Rows are points. To make a cloud, some directions were put in groups of two or more. Within a group, all points are equally far from the middle, so they leave a hole (a ring in 2 directions, a hollow ball in 3). The other directions are filled evenly. Then the cloud was stretched, turned, moved and blurred a little. How many holes are there, and how many directions does each take, smallest first?

Cloud:
-0.31,0.48
-0.67,0.16
0.26,-0.10
0.25,-0.11
0.16,0.36
-0.30,0.48
-0.62,0.26
-0.67,-0.14
-0.22,0.49
0.03,0.43
0.24,0.23
-0.06,-0.40
0.26,-0.09
-0.69,0.06
Holes: 1 (2)

Cloud, 22 rows:
0.07,0.41,0.37
0.37,0.02,-0.16
0.63,0.43,0.10
0.62,-0.19,0.26
-0.08,0.01,-0.54
0.21,0.55,0.19
-0.23,0.25,-0.85
0.32,-0.15,-0.04
-0.20,0.21,-0.80
-0.13,0.62,-0.17
0.18,-0.27,0.15
0.19,0.59,0.00
0.35,-0.27,0.22
0.05,-0.06,0.56
-0.07,0.45,0.20
0.11,-0.27,0.15
-0.10,0.61,-0.16
-0.32,0.26,0.15
-0.35,0.04,-0.80
0.10,-0.27,0.38
-0.63,-0.15,-0.64
0.32,0.52,-0.13
Holes: 1 (2)

Cloud, 19 rows:
-0.13,0.58,-0.55
0.18,0.37,0.47
-0.46,-0.35,0.40
-0.10,-0.15,-0.40
0.04,-0.02,-0.40
0.24,0.32,-0.42
-0.10,0.19,0.47
-0.01,-0.27,0.65
-0.30,-0.38,0.62
-0.30,-0.36,0.60
0.27,0.67,0.38
-0.31,0.40,-0.23
-0.37,0.17,-0.20
0.49,0.67,0.18
0.22,-0.39,0.32
-0.27,-0.29,-0.35
-0.06,0.35,0.41
0.30,0.25,-0.31
-0.25,-0.04,-0.41
Holes: 1 (2)

Cloud:
0.37,-0.30,-0.02,-0.44
-0.49,-0.54,-0.27,-0.10
-0.38,-0.21,-0.68,-0.01
0.57,0.25,0.16,0.02
-0.58,-0.10,0.22,-0.45
-0.53,-0.29,0.36,-0.29
-0.08,0.36,-0.01,-0.32
-0.33,0.35,0.71,-0.58
-0.29,0.48,0.38,0.01
0.09,-0.09,0.19,-0.66
-0.36,0.30,0.23,0.07
-0.45,0.04,-0.67,0.36
-0.61,-0.08,0.24,-0.12
0.29,0.25,-0.16,-0.03
0.08,0.28,-0.08,-0.52
-0.38,0.16,0.27,-0.50
-0.27,0.44,0.65,-0.80
-0.13,-0.59,0.00,-0.09
-0.07,0.19,0.71,-0.51
-0.26,0.21,0.56,-0.53
0.16,-0.10,0.10,-0.08
-0.21,0.37,0.27,0.07
0.16,0.56,0.83,-0.28
-0.27,-0.24,-0.39,0.12
0.24,-0.07,0.30,0.05
0.15,-0.08,0.16,-0.68
-0.47,-0.47,0.27,-0.03
-0.06,0.06,-0.21,-0.60
Holes: 0

Cloud, 26 rows:
-0.31,-0.16,-0.58,0.37
0.57,0.23,0.06,0.32
0.51,-0.08,-0.26,-0.23
-0.36,-0.43,0.37,0.43
-0.33,0.05,-0.07,0.65
-0.45,-0.02,-0.39,-0.09
0.65,0.15,-0.01,-0.03
-0.14,0.33,0.27,0.44
-0.71,-0.24,-0.25,0.22
0.59,-0.02,-0.03,-0.19
-0.18,-0.03,-0.59,0.02
0.13,-0.25,-0.69,0.10
0.46,-0.11,0.31,0.30
0.07,-0.41,-0.61,0.49
0.00,-0.66,-0.32,0.42
0.54,0.04,-0.28,-0.18
-0.03,-0.20,-0.70,0.20
-0.14,-0.57,0.13,0.48
-0.26,-0.62,-0.17,-0.13
0.57,0.05,0.12,0.38
-0.20,-0.60,-0.18,-0.17
-0.33,0.18,0.58,0.24
0.04,-0.63,-0.47,0.21
0.38,-0.13,0.20,-0.31
-0.13,-0.23,-0.61,0.50
0.20,-0.41,0.05,0.58
Holes: 2 (2, 2)

Cloud (47 x 6):
0.00,0.33,0.13,-0.41,0.02,-0.28
0.46,-0.09,-0.18,-0.62,-0.36,0.07
-0.56,0.28,0.06,0.37,-0.56,-0.48
-0.01,0.51,0.03,0.39,-0.41,-0.55
0.23,-0.45,0.25,0.01,0.14,0.67
0.05,0.08,-0.03,0.28,0.66,0.46
-0.39,0.75,-0.49,-0.02,-0.43,-0.17
-0.47,-0.08,-0.16,-0.47,0.03,0.45
-0.26,-0.43,0.26,0.11,-0.25,0.28
-0.03,-0.07,0.25,-0.23,0.12,0.55
-0.73,-0.01,-0.43,-0.51,0.05,0.20
-0.22,0.17,0.12,-0.24,-0.87,0.03
-0.42,-0.50,-0.38,-0.41,-0.25,-0.13
0.05,-0.55,-0.26,-0.32,-0.11,-0.18
-0.13,-0.30,-0.52,-0.38,0.42,-0.12
0.33,0.09,-0.24,0.11,-0.19,-0.09
-0.18,-0.27,-0.12,-0.41,0.78,0.02
0.14,0.08,-0.07,-0.51,0.43,0.71
-0.11,-0.34,-0.06,-0.21,-0.40,-0.42
-0.03,0.80,-0.62,0.09,-0.27,-0.13
0.03,-0.68,0.61,0.63,0.26,0.25
-0.22,0.31,-0.22,-0.22,-0.58,-0.33
-0.68,0.02,-0.06,0.23,0.46,0.27
-0.28,-0.15,0.45,0.12,-0.08,0.25
-0.21,-0.75,0.35,0.46,-0.55,0.00
0.23,0.60,-0.49,-0.10,0.25,0.13
0.36,-0.60,-0.15,-0.58,-0.40,-0.04
0.17,0.26,-0.37,-0.28,0.66,0.48
-0.55,-0.36,-0.09,0.16,0.54,0.38
-0.40,-0.15,-0.03,-0.06,-0.29,-0.62
-0.34,0.31,0.10,-0.06,-0.84,-0.24
-0.17,-0.46,-0.55,-0.14,-0.27,0.12
0.26,0.10,-0.49,-0.18,-0.25,0.01
0.35,-0.06,0.11,-0.46,0.24,0.46
-0.34,0.43,0.18,0.03,-0.16,0.33
-0.39,-0.28,0.30,0.03,0.05,0.27
0.02,-0.03,0.33,-0.52,-0.37,0.58
-0.13,0.56,0.60,0.69,0.01,0.14
-0.07,-0.07,-0.47,-0.47,0.05,-0.15
0.04,-0.34,0.36,0.29,0.50,0.12
0.35,0.17,0.12,-0.46,0.00,0.12
0.12,0.69,-0.77,0.29,-0.36,0.08
-0.50,-0.47,-0.56,-0.32,-0.05,0.00
0.14,0.61,-0.24,0.39,0.56,0.17
-0.10,-0.55,0.34,0.63,-0.25,0.28
-0.53,0.03,-0.69,-0.31,-0.03,-0.08
0.10,-0.38,-0.01,0.14,0.72,0.35
Holes: 1 (2)

Cloud, 48 rows:
-0.64,0.47,0.03,-0.18,-0.03,0.19
-0.05,0.24,0.23,0.01,-0.54,-0.06
-0.23,0.06,-0.20,-0.10,0.11,-0.83
-0.04,0.39,-0.18,-0.26,0.33,-0.32
0.68,-0.46,-0.18,-0.26,-0.21,-0.44
-0.32,-0.50,-0.07,0.17,-0.14,0.05
-0.16,-0.31,0.09,0.37,-0.80,-0.38
-0.02,0.55,-0.72,0.08,-0.14,0.34
-0.16,-0.40,0.23,0.09,0.35,-0.08
0.56,-0.23,-0.34,-0.28,-0.40,0.12
-0.53,0.69,-0.39,0.17,-0.18,-0.46
0.88,-0.13,-0.13,-0.47,0.15,0.66
0.01,-0.08,-0.30,-0.17,0.36,0.04
0.29,0.46,-0.99,0.10,-0.68,-0.07
-0.44,0.19,0.05,-0.01,0.06,0.59
-0.32,0.40,-0.76,-0.12,-0.35,-0.66
-0.07,0.56,0.37,0.22,0.15,-0.01
-0.16,-0.49,-0.28,0.72,-0.23,-0.53
0.07,-0.81,0.30,-0.11,0.32,-0.52
0.60,0.67,-0.44,0.00,-0.45,0.25
0.09,0.21,0.24,-0.18,0.22,-0.23
0.07,0.13,0.48,0.12,-0.20,-0.25
-0.30,0.57,-0.42,-0.04,-0.70,-0.47
0.11,-0.31,0.20,-0.10,-0.43,0.09
0.41,-0.26,0.13,-0.23,-0.18,0.78
0.64,-0.82,0.22,-0.41,0.20,0.02
0.28,0.09,0.07,-0.67,0.54,0.03
0.43,0.33,-0.13,-0.43,0.44,0.16
-0.21,0.08,-0.12,-0.36,0.30,-0.63
0.38,0.06,-0.16,-0.59,0.41,-0.23
0.06,0.86,0.00,0.05,0.32,0.24
0.38,-0.34,0.17,0.05,-0.22,-0.49
-0.27,0.60,-0.31,-0.46,-0.20,0.31
0.08,-0.19,0.46,-0.23,0.14,-0.42
-0.18,0.45,-0.54,-0.29,-0.29,0.07
-0.07,0.09,0.46,0.04,-0.47,-0.29
-0.10,-0.41,-0.30,0.32,-0.41,0.06
-0.37,-0.16,-0.16,0.29,-0.11,-0.21
-0.06,-0.37,0.45,-0.17,-0.28,0.46
0.34,-0.29,0.44,0.35,-0.32,0.17
-0.33,0.07,-0.03,-0.01,-0.63,-0.33
-0.76,0.20,0.38,0.22,0.12,-0.18
-0.06,-0.52,-0.32,-0.01,0.12,-0.63
0.13,-0.50,-0.09,0.10,0.16,-0.63
0.53,-0.16,0.04,-0.65,0.26,-0.09
0.34,0.08,-0.52,-0.52,-0.42,-0.07
-0.04,-0.26,-0.47,-0.09,0.10,-0.66
-0.30,-0.60,-0.10,0.05,0.05,-0.37
Holes: 1 (2)

Cloud:
-0.62,-0.26,-0.14,0.52,-0.27,-0.94,-0.30,0.31
-0.52,0.27,0.60,0.20,-0.54,-0.16,-0.10,0.01
0.44,0.14,0.31,-0.19,-0.02,0.26,0.33,-0.17
-0.28,0.01,0.44,-0.40,0.08,-0.13,0.41,-0.06
-0.69,0.49,0.39,-0.29,-0.44,-0.04,0.29,-0.37
-0.52,0.44,-0.50,-0.16,0.27,-0.27,-0.25,0.43
-0.32,-0.49,-0.52,-0.05,0.51,-0.83,-0.22,0.32
-0.10,0.75,0.43,0.00,0.01,-0.21,0.04,-0.44
0.06,0.03,-0.11,0.15,0.53,-0.14,0.42,-0.36
-0.03,0.20,0.06,0.14,-0.27,-0.30,0.39,0.49
-0.67,-0.31,-0.14,0.00,-0.14,-0.16,-0.06,-0.10
-0.47,-0.41,-0.58,-0.21,0.41,-0.28,-0.04,0.51
-0.14,-0.10,0.14,0.65,-0.44,0.03,0.05,-0.02
0.04,0.09,0.01,0.39,0.40,-0.19,0.46,-0.40
-0.12,0.07,-0.28,0.32,0.17,-0.75,0.07,-0.27
-0.47,0.06,0.52,0.25,0.02,-0.14,0.51,-0.01
-0.43,-0.28,-0.52,0.69,0.01,-0.46,-0.41,-0.27
-0.44,0.25,-0.26,0.52,0.00,-0.75,-0.51,0.03
0.23,-0.75,-0.18,0.25,-0.18,-0.69,-0.32,0.51
-0.20,0.01,-0.20,0.52,0.13,-0.02,0.21,0.79
0.12,0.28,0.22,0.51,-0.74,-0.50,-0.56,0.30
0.07,0.08,0.09,0.18,-0.08,0.35,-0.09,-0.16
-0.32,-0.55,-0.49,0.37,0.66,-0.34,-0.12,-0.22
-0.47,-0.40,-0.31,0.32,-0.09,-0.30,-0.11,0.57
-0.15,-0.26,-0.19,0.36,0.09,0.20,0.16,0.54
0.02,0.29,-0.16,0.54,0.10,-0.01,0.32,0.44
-0.02,-0.11,-0.35,0.10,0.18,-0.57,-0.87,0.20
-0.27,0.60,0.28,0.41,-0.29,-0.29,-0.48,-0.23
0.23,0.44,-0.10,0.05,-0.38,0.18,0.23,0.46
-0.16,-0.33,-0.44,0.24,0.41,-0.72,-0.85,0.25
-0.16,0.60,0.60,-0.36,-0.46,-0.34,0.06,0.28
0.03,0.02,0.51,-0.43,-0.46,-0.54,-0.29,0.16
-0.53,-0.26,-0.26,0.44,0.17,-0.95,0.05,-0.28
0.03,-0.64,-0.39,0.32,0.36,-0.15,-0.06,0.87
0.11,-0.07,0.25,0.16,0.58,0.24,0.48,0.20
0.17,-0.60,-0.14,0.33,0.19,-0.53,0.09,0.59
0.06,0.40,0.41,0.23,-0.62,-0.48,-0.25,0.40
-0.35,-0.56,0.20,-0.07,-0.08,-0.29,-0.12,-0.11
-0.10,0.31,0.15,-0.45,0.10,-0.43,-0.34,-0.34
-0.20,0.30,0.00,-0.08,-0.32,-0.25,0.40,0.46
-0.15,-0.42,-0.30,-0.24,0.32,-0.65,-0.15,0.77
-0.71,0.35,-0.01,0.29,0.41,0.07,-0.26,-0.14
-0.22,0.33,0.36,-0.72,-0.23,-0.56,-0.18,-0.14
0.31,-0.15,-0.33,0.21,0.17,-0.58,-0.04,-0.17
-0.10,0.13,-0.52,-0.57,0.43,-0.36,-0.36,0.42
0.21,0.34,0.50,0.35,-0.57,-0.56,-0.33,0.14
0.00,0.16,-0.25,0.50,0.18,-0.64,0.06,-0.08
-0.79,-0.11,-0.54,0.14,0.47,-0.16,0.09,0.17
-0.08,-0.30,0.30,0.25,-0.04,0.00,-0.44,0.33
-0.11,-0.02,-0.14,-0.45,-0.10,-0.92,-0.39,0.09
0.02,0.16,-0.17,0.12,-0.26,-0.02,-0.04,0.81
0.35,0.04,0.43,0.04,-0.21,-0.07,-0.19,-0.31
-0.08,-0.18,0.07,0.63,-0.20,0.14,-0.19,-0.17
0.02,0.23,0.30,0.67,-0.01,-0.55,-0.29,0.35
-0.24,-0.84,-0.35,0.15,0.09,-0.95,-0.49,0.53
0.26,-0.07,-0.22,0.08,0.16,0.25,0.10,-0.01
-0.34,-0.08,0.01,0.17,0.16,-0.76,0.04,0.69
0.11,-0.23,-0.15,0.18,0.27,0.35,0.22,0.38
-0.10,-0.17,0.06,0.45,0.13,-0.18,-0.76,-0.06
-0.05,0.02,-0.05,0.04,0.69,0.21,0.14,-0.13
-0.05,0.19,0.46,0.50,0.38,-0.12,0.17,-0.04
0.04,-0.29,0.11,0.48,-0.05,-0.45,0.40,0.20
-0.77,-0.02,0.29,0.13,0.22,-0.41,0.42,-0.31
-0.13,0.23,0.10,0.52,-0.16,-0.31,-0.27,0.76
0.51,0.20,0.29,-0.16,-0.20,-0.34,-0.25,0.46
-0.10,-0.02,-0.28,-0.40,0.06,-0.83,-0.05,0.09
-0.45,0.09,-0.01,0.08,-0.22,-0.07,0.41,0.27
-0.05,0.16,-0.37,0.42,-0.38,-0.51,-0.65,-0.02
-0.46,-0.16,0.38,0.67,-0.40,-0.26,0.20,-0.15
-0.30,0.09,0.33,0.39,-0.63,-0.70,-0.49,0.42
-0.43,0.36,0.12,0.54,0.05,-0.11,-0.56,-0.07
-0.54,-0.23,-0.55,0.11,-0.04,-0.49,-0.34,0.01
-0.33,0.86,0.33,0.20,0.28,0.24,0.26,-0.14
-0.04,0.66,0.20,0.24,-0.10,0.05,-0.24,0.56
-0.89,0.31,-0.06,-0.23,0.29,0.22,0.31,-0.08
-0.32,-0.61,-0.54,-0.10,0.25,-0.78,-0.41,0.38
0.13,-0.60,-0.44,0.54,0.29,-0.56,-0.28,-0.20
Holes: 3 (2, 2, 2)
